Rows are points. Each copy is the shape, with its points in the same order, stretched, turned, moved and blurred by noise. Say if it was mirrored as well.
(in the rows, 128 means zero)

Shape (8 x 2):
[[ 87 149]
 [139 160]
 [ 99 110]
 [ 95 150]
 [187 133]
 [164 144]
 [112 108]
 [121 154]]
Copy 1:
[[ 90 154]
 [139 158]
 [ 88 114]
 [101 150]
 [185 115]
 [164 128]
 [ 99 108]
 [122 145]]
Copy 1 is: only turned
Copy 2:
[[112 154]
 [153 145]
 [118 109]
 [119 151]
 [204 104]
 [185 121]
 [114 109]
 [141 139]]
Copy 2 is: only turned
Copy 3, 8 rows:
[[ 94 141]
 [148 163]
 [122 110]
 [105 141]
 [202 154]
 [173 154]
 [130 106]
 [124 154]]
Copy 3 is: only turned

Shape:
[[149 100 141]
 [155 150  98]
 [112 122 129]
 [114 152 141]
 [113  50 168]
 [149 162 156]
 [138 112 148]]
Copy 1, 7 rows:
[[109  95 121]
 [122 158  98]
 [145 118 138]
 [133 138 156]
 [124  38 144]
 [ 90 141 156]
 [112 103 139]]
Copy 1 is: mirrored
Copy 2 (7 x 3):
[[123  91 147]
 [150 138 109]
 [109 136 144]
 [128 160 154]
 [ 79  68 180]
 [162 141 161]
 [127 107 157]]
Copy 2 is: only turned
Copy 3 (7 x 3):
[[127 120 147]
 [129 127  79]
 [121 159 135]
 [ 96 160 121]
 [140 139 212]
 [ 73 127 107]
 [118 133 149]]
Copy 3 is: mirrored
Copy 4 (7 x 3):
[[160 100 131]
 [164 163 109]
 [121 119 124]
 [120 121  94]
 [127  51 168]
 [155 113  76]
 [148  99 122]]
Copy 4 is: mirrored

Shape (8 x 4):
[[139 103 115 128]
 [120 194 154 174]
 [145 129 102 148]
 [125 168 156 171]
 [190 109 159 128]
 [163 118 120 135]
 [ 99 130 122 113]
 [130 130 109  93]]
Copy 1 (8 x 4):
[[143 120 137 141]
 [ 90 146 123  50]
 [151 125 117 105]
 [103 124 123  60]
 [167 108 188 104]
 [163 131 142 111]
 [102 145 127 142]
 [141 158 137 152]]
Copy 1 is: mirrored
Copy 2:
[[125 112 128 156]
 [108 200  71 154]
 [137 119  96 167]
 [106 185  94 161]
 [156 141 173 184]
 [149 122 126 173]
 [107 139 110 109]
 [151 128 119 115]]
Copy 2 is: only turned

Shape, 9 rows:
[[136 146  80 118 146 120]
 [136 119 159 126 140 101]
 [ 99 141 141 116 115 104]
 [144 151 171 117  81 207]
 [106 157 123 149 151 143]
 [130 133 105 168 141 102]
 [122 134 112 139 181 122]
 [ 89 141 115 129 106 161]
 [143 192 152 133  91 167]]
Copy 1 (9 x 6):
[[119 149  94 148 176 118]
 [104 132 160 137 131 128]
 [ 90 120 118 114 121 128]
 [141 147 131 107 123 242]
 [101 143  95 175 132 152]
 [125 155 109 159 123 104]
 [ 98 131 111 181 154 125]
 [119 108  83 131 124 177]
 [106 187 110 118 110 198]]
Copy 1 is: only turned
Copy 2 (9 x 6):
[[143 148 108 132 168 131]
 [147 123 167 125 103 111]
 [112 150 137 116 119  83]
 [ 67  92 104  57  83 175]
 [ 95 119 143 130 158 135]
 [131 128 130 179 144 123]
 [137 138 165 143 164 144]
 [ 67 153 108 111 129 133]
 [ 82  76 100  81 124 130]]
Copy 2 is: mirrored

Shape, 12 rows:
[[144 152 117 153 121 153  56  91]
 [152 172 109 155 145 168 141 151]
 [ 95  90 134 135 135  83 129 114]
 [134  96 154 115 172 141  85 102]
 [160 132 129 138 100 169  90 135]
 [127 150 100 122 111 119 163 103]
 [127 117 192 126 189 112  72 110]
 [120 117 157 151 125  96 147 108]
 [101 149 141 113 105 123 167 106]
 [121 116 174  89 153 100 112  77]
 [194 133 127 160 154 124  88 152]
 [121 176  87 123  80 135 132 151]]
Copy 1, 12 rows:
[[128 182 105 145 136 149  74 176]
 [102 175 106 142 117 163 151 113]
 [135 104 156 154 171  90 131 125]
 [129 127 120 109 190 152  84 116]
 [134 141 121 135 104 168 102 149]
 [137 163 143 113 124  92 169 129]
 [128 145 142 135 197 154  62  92]
 [151 135 173 156 155 115 137 114]
 [129 155 185 106 122 103 163 116]
 [146 142 165  96 171 111  92  98]
 [143 142  82 177 131 169  88 104]
 [110 162 133 133  68 111 150 145]]
Copy 1 is: mirrored
Copy 2 (12 x 8):
[[177 120  92 153 125 117  81  92]
 [158 148  68 142 135 144 147 148]
 [ 81 122 163 151 115 121 124 129]
 [119 121 130  97 153 127  88 112]
 [192 105 110 137 116 151 121 125]
 [110 152 105 165  80 156 138 134]
 [119 158 153  88 162  96  92 111]
 [105 160 166 155 118 144 137 123]
 [104 151 127 140  84 152 158 103]
 [ 99 153 154  93 109 126  94 101]
 [183 155 121 137 144 126  95 167]
 [162 131  81 164  64 131 166 131]]
Copy 2 is: mirrored
Copy 3 (12 x 8):
[[125 139 119 111 166 167  45 128]
 [147 178 130 143 146 163 137 156]
 [107  67 138 131 127 118 119 111]
 [122  97 157  85 193 142 101 125]
 [156 139 127  95 140 190  84 138]
 [144 149 120 134 108 107 125 102]
 [ 95  88 192  97 193 134  93 148]
 [132  96 164 147 118 127 115 110]
 [125 142 153 122  98 118 132  87]
 [114  98 180  83 154  93 100 101]
 [162 121 137 127 163 161  92 192]
 [130 167  99 118  83 146 116 134]]
Copy 3 is: only turned

Shape (12 x 8):
[[142 143 158 104 170 126 157  87]
 [113  84 137 101 125 141 133 132]
 [ 91 130 144 124 108 162 102 142]
 [152 121 198 107 157 115 136 113]
 [103  87 108 163 101 154  96 132]
 [167 156 137 169  79 142 118 162]
 [148 154 146 192 119 114 109 178]
 [133 128 160 156 142 106 155 147]
 [ 76 102 133 115 130 151 110 130]
 [161 138 131 135 151 111 135 169]
 [137 148 171  86 135  79 146  94]
 [169 159 173  96 144  95 104  95]]
Copy 1 (12 x 8):
[[137 146 156 162 196 140 122 114]
 [136  98 118 109 154 153 133 133]
 [ 97 139 114 100 108 140 124 144]
 [123 122 190 126 173 146 118  93]
 [122  99  90 136  82 159 117 142]
 [122 157 166 128  66 111 161 141]
 [ 98 124 175 157  77  83 139 127]
 [107 115 158 163 141 106 152 112]
 [105 113  88 109 141 144 100 127]
 [133 122 172 146 143  88 145 144]
 [148 154 160 131 190 119 121  69]
 [154 161 194 128 163 122  95  82]]
Copy 1 is: only turned
Copy 2:
[[154 101 118 164 145 111 177 119]
 [137 104  95 126  83  96 147 115]
 [118 159  99 118  83  93 133  92]
 [140 106 159 168 118  85 165 125]
 [ 96 138  89 137  72 126 109 120]
 [102 144 172 109 113 148 105 120]
 [112 171 180 134 114 136 113 168]
 [128 130 154 138 123 110 160 164]
 [128 143  70 127  81  88 142 108]
 [162 133 152 127 119 129 129 160]
 [144  96 146 134 159  69 155 123]
 [149 115 166 172 156  87 126 102]]
Copy 2 is: mirrored
Copy 3:
[[ 99 171 156  85 123 145 148 136]
 [129  71 122 109 126 133 161 131]
 [135  59 150 140  97 133 123 148]
 [104 142 175  76 144 107 156 153]
 [152  55 137 177 131 141 154 108]
 [181 128 146 188 121  99 133 169]
 [123 120 157 209 147 101 134 168]
 [ 94 131 146 157 122 115 176 155]
 [110  52 134 124 108 147 145 125]
 [110 137 117 150 160 114 132 163]
 [ 91 160 152  74 109  96 143 127]
 [124 172 179  75 144  87 112 129]]
Copy 3 is: only turned
Copy 4, 12 rows:
[[135 156 160 132 184 140 157 156]
 [ 94 103 107 140 142 121 124 129]
 [ 91 152  87 156 107 138 109 139]
 [136 144 151 168 180 163 126 160]
 [109 139  72 165 104 108 123  86]
 [182 158  69 153 121 170 107 126]
 [205 162  98 163 100 137  98 139]
 [180 138 120 168 151 125 135 168]
 [ 74 131 109 153 117 108 117 136]
 [181 126 128 130 123 138 128 154]
 [138 158 141 130 213 135 114 170]
 [145 179 159 127 189 170 106 137]]
Copy 4 is: mirrored

Shape:
[[107 116 121 133 121 134  95 136  83]
 [130 102 104 106 131 140 149  87 109]
 [118 168 117  92 138 139 129  92 148]
 [110  83 115 138 142 147  78 110 105]
 [128 182 125  53  95  90 153  98 144]
 [138  76 139 128 117 165  63 141 106]
 [119 111 159 121 105 125  92 123  71]
 [115 115 159 146 111 157 108 128  93]
 [177 171 156 130  90  84 148 113 121]
 [142 124 174 111  70 128 119 107 113]
 [171 170 141  76 107 109 134 118 102]
 [129 131 138 127 122 163  94 110  83]
 [106 119 100 134 105 155 103 155 103]
 [108 127 126  85 168 113 133 103 149]
 [130 135 144  62 159 127 177 112 146]]
Copy 1 (15 x 9):
[[ 97 112 118 109 125 124 106 144  90]
 [152 103  99 127 156 140 140  89 110]
 [131 144 102 112 154 148 116  91 153]
 [110  93 144 136 118 150  94 113  81]
 [149 118  97  74 154  89 144  91 188]
 [134 103 158 129  97 134  70 158  99]
 [116 116 129  94  98  90 105 126  83]
 [125 145 118 112  99 128 108 147  91]
 [130 146 125 117 134  56 159 129 156]
 [160 127 131 101  83  86 120 134 133]
 [157 126  96  90 157  63 110 130 147]
 [118 132 109 122 119 124  87 136  85]
 [107  99 104 117 119 149 114 166 124]
 [141 123 147  99 178 143 127  91 131]
 [185 134 126  88 191 134 140 101 142]]
Copy 1 is: only turned
Copy 2:
[[125 109 146  85  97 140  65 119 102]
 [147  90 123 107 123 166 136 113  95]
 [123 132 119  82 142 151 151 121 163]
 [137  62 138  92 120 141  54 103 112]
 [124 143 134  80  91 141 210 150 168]
 [175  64 142  96 114 125  35 151 120]
 [145  98 181  64  97 126  77 142  90]
 [144 114 174  95 134 141  66 141  98]
 [168 170 183 105 101  99 165 127 127]
 [173 111 198  93 108 135 122 163 122]
 [167 155 136  62  99 113 165 153 128]
 [157 115 153  62 127 150  73 124 107]
 [130 119 126 109  91 156  56 134 122]
 [103  93 106  97 147 120 156 128 142]
 [123 118  95 106 162 127 193 167 128]]
Copy 2 is: only turned
Copy 3:
[[139 105 136 105  90 135  86 139 144]
 [113 130 127  65 119 126 140 104 141]
 [113 161 133  82 162 159 118 137 129]
 [114 103 154 121 108 127  97 103 154]
 [140 152 141  40 160 152 139 184  94]
 [123  71 162 144  88 155 123 124 159]
 [153 113 166  95  72 151 101 144 136]
 [127 128 153 119  74 151 115 136 148]
 [169 153 131 106  99 140 145 159  67]
 [134 132 178  93  83 160 151 161 109]
 [170 128 123  77 112 180 139 154  93]
 [125 126 138 105  81 168 100 119 128]
 [115 102 114 113  99 130 101 154 149]
 [136 145 149  88 169 132 121 123 158]
 [154 160 127  64 156 151 163 128 169]]
Copy 3 is: mirrored
Copy 4 (15 x 9):
[[ 96 107 144 126 128 170 119 140  92]
 [141  78 137 113 102 122 156 113  83]
 [140 137 132 105 131 126 181  91 100]
 [ 97  76 102 119 134 170 123 120 105]
 [158 171 179 110  84  99 159  81 108]
 [124  92 118 137 141 207  92 111 123]
 [ 96 112 168 153 129 170 118 128 109]
 [111 109 146 145 139 184 147 153 109]
 [158 168 145 178  82  99 148 126 104]
 [141 130 164 166  93 164 148 118 128]
 [163 160 183 150 115 118 123  90  91]
 [109 110 146 144 147 180 147 114  85]
 [118 116 136 106 118 193 119 149  85]
 [138 108 127  91 138 100 147 102 125]
 [178 112 163  95 138  91 158 106 123]]
Copy 4 is: only turned

Shape, 14 rows:
[[109 113 171 102 122 107 144 144 117 158 125]
 [139  99 113 153 104 109 146 153 111 154 170]
 [113  76 157 107 183 123 102 149 125 147 128]
 [121 141 134 134 108 121 129 150 113  90 105]
 [ 97 109 182 143 140 129 151 124 164 143 110]
 [116 155  42 110 121 112 104  96 130 134 138]
 [ 88  86 178 117 148 129 139 109 108 131 150]
 [141 139  84 106 156 117 142 137 104 114 111]
 [136 122 178 114 146 111 128 138 138 109 152]
 [ 53 125 150 130 108 170 119 142 116 141 136]
 [120 122 143 119 120 151 150 151 102 122 158]
 [132  89 156 116 103 116 119  79 173 145 100]
 [105 142 171 210 105 123 120 149 104 137 112]
 [138 159 153 119 179 182  57  86 117 128 122]]
Copy 1:
[[ 86  75 136 122 149 132 121 135 119 139 154]
 [162 101  69 128 157 131 151 139 127 164 165]
 [ 74  67  95 170 148 129  95 100 144 103 142]
 [130 115 143 128  98 115 150 148 119 102 168]
 [ 74 117 169 151 163 141 140 103 136 136 167]
 [136 171 103  70 118 122 120 124 170  92 113]
 [ 93  86 134 136 159 133 100  95 144 125 206]
 [148  89 116 102 114 127 143 132 158  81 128]
 [129  98 133 147 153 148 113 118  94  94 160]
 [ 80 136 143 141 131 130  95 149 172 156 208]
 [149  95 115 134 138 157 120 145 141 138 199]
 [ 60 139 138 119 125 154 141  60 112 138 140]
 [148 115 168 155 124  69 139 147 117 171 182]
 [140 126 168 147  90 139  32  78 151  93 137]]
Copy 1 is: mirrored
Copy 2:
[[135 153 161 134 119 114 105 116 100 140 112]
 [139  84 122 130 162 106  99 164 103 141 136]
 [141 153 149  73 152 139  73  86 112  98  92]
 [165 139  98 156 122 111 141 129 125 133 118]
 [147 141 175 138 107  94 101  99 155 112 125]
 [ 63  99  36 104 121 137 142 164 125 141 168]
 [149 148 175 100 113 125 101  99  84 101 151]
 [124 107  75 105 136 133 149 107 126 168 118]
 [177 167 155 112 127 121  91 112 124 147 137]
 [118 156 142 137 132 112 151 150 104  61 133]
 [157 136 144 129 140 132 148 139 101 132 136]
 [127 129 148 134  70 156  80 120 146 117 136]
 [157 131 129 205 167  69  97 120 123  97 145]
 [114 189 116 119 151 201 113  82 129  87 178]]
Copy 2 is: only turned
Copy 3, 14 rows:
[[112 117 127 101 105 162 145  87 122 170  82]
 [154 122 138 139  89 144 148 146 115 172 153]
 [ 98  86  95 110 146 175 135 109 140 183 103]
 [ 99 169 135 141 137 119 119 110  94 136 104]
 [ 83 127 156 137 112 167 131  75 169 146  94]
 [172 131  90 118 164  64 184 130 123 101 149]
 [ 89  85 123  99 112 188 135  84 128 139 112]
 [168 138 108 141 172 128 134 114 101 137 112]
 [ 98 111 159  99 151 162 116 128 131 165 114]
 [ 72 158  99 112  98 173 171  74 124 132 123]
 [123 143 128 116 113 179 132 116 104 145 133]
 [106 104 126 106 110  95 114 103 188 120 104]
 [ 63 175 171 176  95 129 133  65  99 180 154]
 [ 99 145 100  84 200 117 108  65 142 155 178]]
Copy 3 is: only turned

Shape, 16 rows:
[[131 124  74 152 116 105 130 161 117 155 113 133]
 [152 173 141 123 112 118 128 119 153 116 124 112]
 [145 113 102 100 131 108 130 131  94  95 127 153]
 [122 109 121 149 122 117  77 121 142 113 118 154]
 [104 142 128 150 134 112 136 156 152 105 127 143]
 [149 124 139 104 137 135 116 162  94 110 130 103]
 [129 212 138 150 123 117 115 125 112 139  69 140]
 [130 107 129 156 110 120 122 131  67 148  94 138]
 [120 152 109  75 135 112 133 164 139 144  90 140]
 [148 128 134 138 124 173 118 119 154 103  99  88]
 [142 144 134 155 153 125 126 116 144 110 110  94]
 [148 130 122 150 124 112 114 116 145 201  91 155]
 [ 40 157 124 143 132 120 104 122  99 117 129 117]
 [136 130 124 134 106 249 107 109 143 101 108 160]
 [126 113 127 143 107 103 119 125 149 132 103 110]
 [151 113 134 147 128 105 133 109 154  95 126 127]]
Copy 1 (16 x 12):
[[ 97 116 129 141 124 175 118 106 126 129 152 174]
 [ 91 135 143 108 117 124 153 133 135 173 122 135]
 [129 140 113 120 113 143 126 129 123  80  88 115]
 [128 135 107 126 136 123 115 151 169 112 156 146]
 [ 95 134 147 107 114 141 143 107 171 128 145 121]
 [139 106 156 129 118 128 143 153 140  79  95 122]
 [ 66  89 108 103 159 154 161 139 165 150 101 145]
 [128 105 107 155 155 151 144 114 149  94 103 163]
 [115 124 145 119 135 190 112 163 142 134 117 113]
 [123 125 162 100 158 109 147 144 123 138 153 144]
 [124 115 139  81 127 123 171 124 139 139 131 145]
 [134 112 100 147 152 172 132 135 139 186 176 162]
 [105  87 140 100 142 128 117 103 212 102  76 136]
 [107 109 148 124 204  85  97 139 119 118 179 104]
 [119 148 134 131 135 147 139 131 151 156 145 169]
 [125 160 125 104 110 117 164 114 132 143 137 140]]
Copy 1 is: mirrored
Copy 2:
[[145 145 126 135 152 126 152 140 146 144 134 166]
 [109 150 143 124 106 106 126 120  84 122 151 138]
 [108 122 101 159 118 137 139 140 146  98 137 109]
 [162 127  98 126 152  90 143 146 105  86 133 108]
 [124 142  96 130 113  96 127 122 107 131 112 154]
 [115 127 125  93 103 168 165 127 134 120 125 116]
 [128 147 134  90  98  74 111 105 129 126 224 170]
 [158 114 131  92 121 138 130 162 179 130 149 116]
 [140 115 100 157 125 125 145  76 125 150 171 168]
 [128 100 126  89 117 124 125 160  79  93 131 159]
 [119 117 142 101 100  84 139 138 104  95 119 152]
 [162 110 152 125 179  71 138 119 141 149 158 141]
 [187 155 109 103  85 120  90  87 134  74 122 147]
 [118  93  98  80 185 140  52 169  92  72 160 148]
 [164 120 121 126 113 106 149 147 100 129 121 137]
 [116 117 119 143 110  87 140 162  96 104 104 115]]
Copy 2 is: mirrored
Copy 3, 16 rows:
[[142 152 131 165 107 167  90 193 155 128  89 140]
 [106 162  94 109  80 121 122 105 137 146 124 155]
 [167 120  86 158 150 110  93 150 143 128 122 112]
 [144 115 111 154 122 174 112 115 109 174 123 107]
 [140 154 110 139 109 179 142 145  94 123 111 167]
 [137 147 101 155 146 100 131 128 179  99 176 127]
 [110 153  47  76  96 184  75 134 146 133 123 193]
 [121  82 100 135 134 141  96 182 165 125 127 141]
 [179 156 124 150 116 157  83 104 168 117 118 199]
 [ 92 154 147 134  91 114 114  97 117 130 186 144]
 [ 85 159 114 123  87 143 116  96 113 101 141 140]
 [140 117 150 104  71 183  92 120 183 155  80 163]
 [ 82 138  73 156 190 161 139 131  77 116  94 149]
 [149 118 167  91 152 123 125 123  97 186 200 131]
 [107 125 129 165  78 145 102 119 128 138 120 153]
 [118 128 110 141  73 126 127 113 104 138 119 122]]
Copy 3 is: mirrored
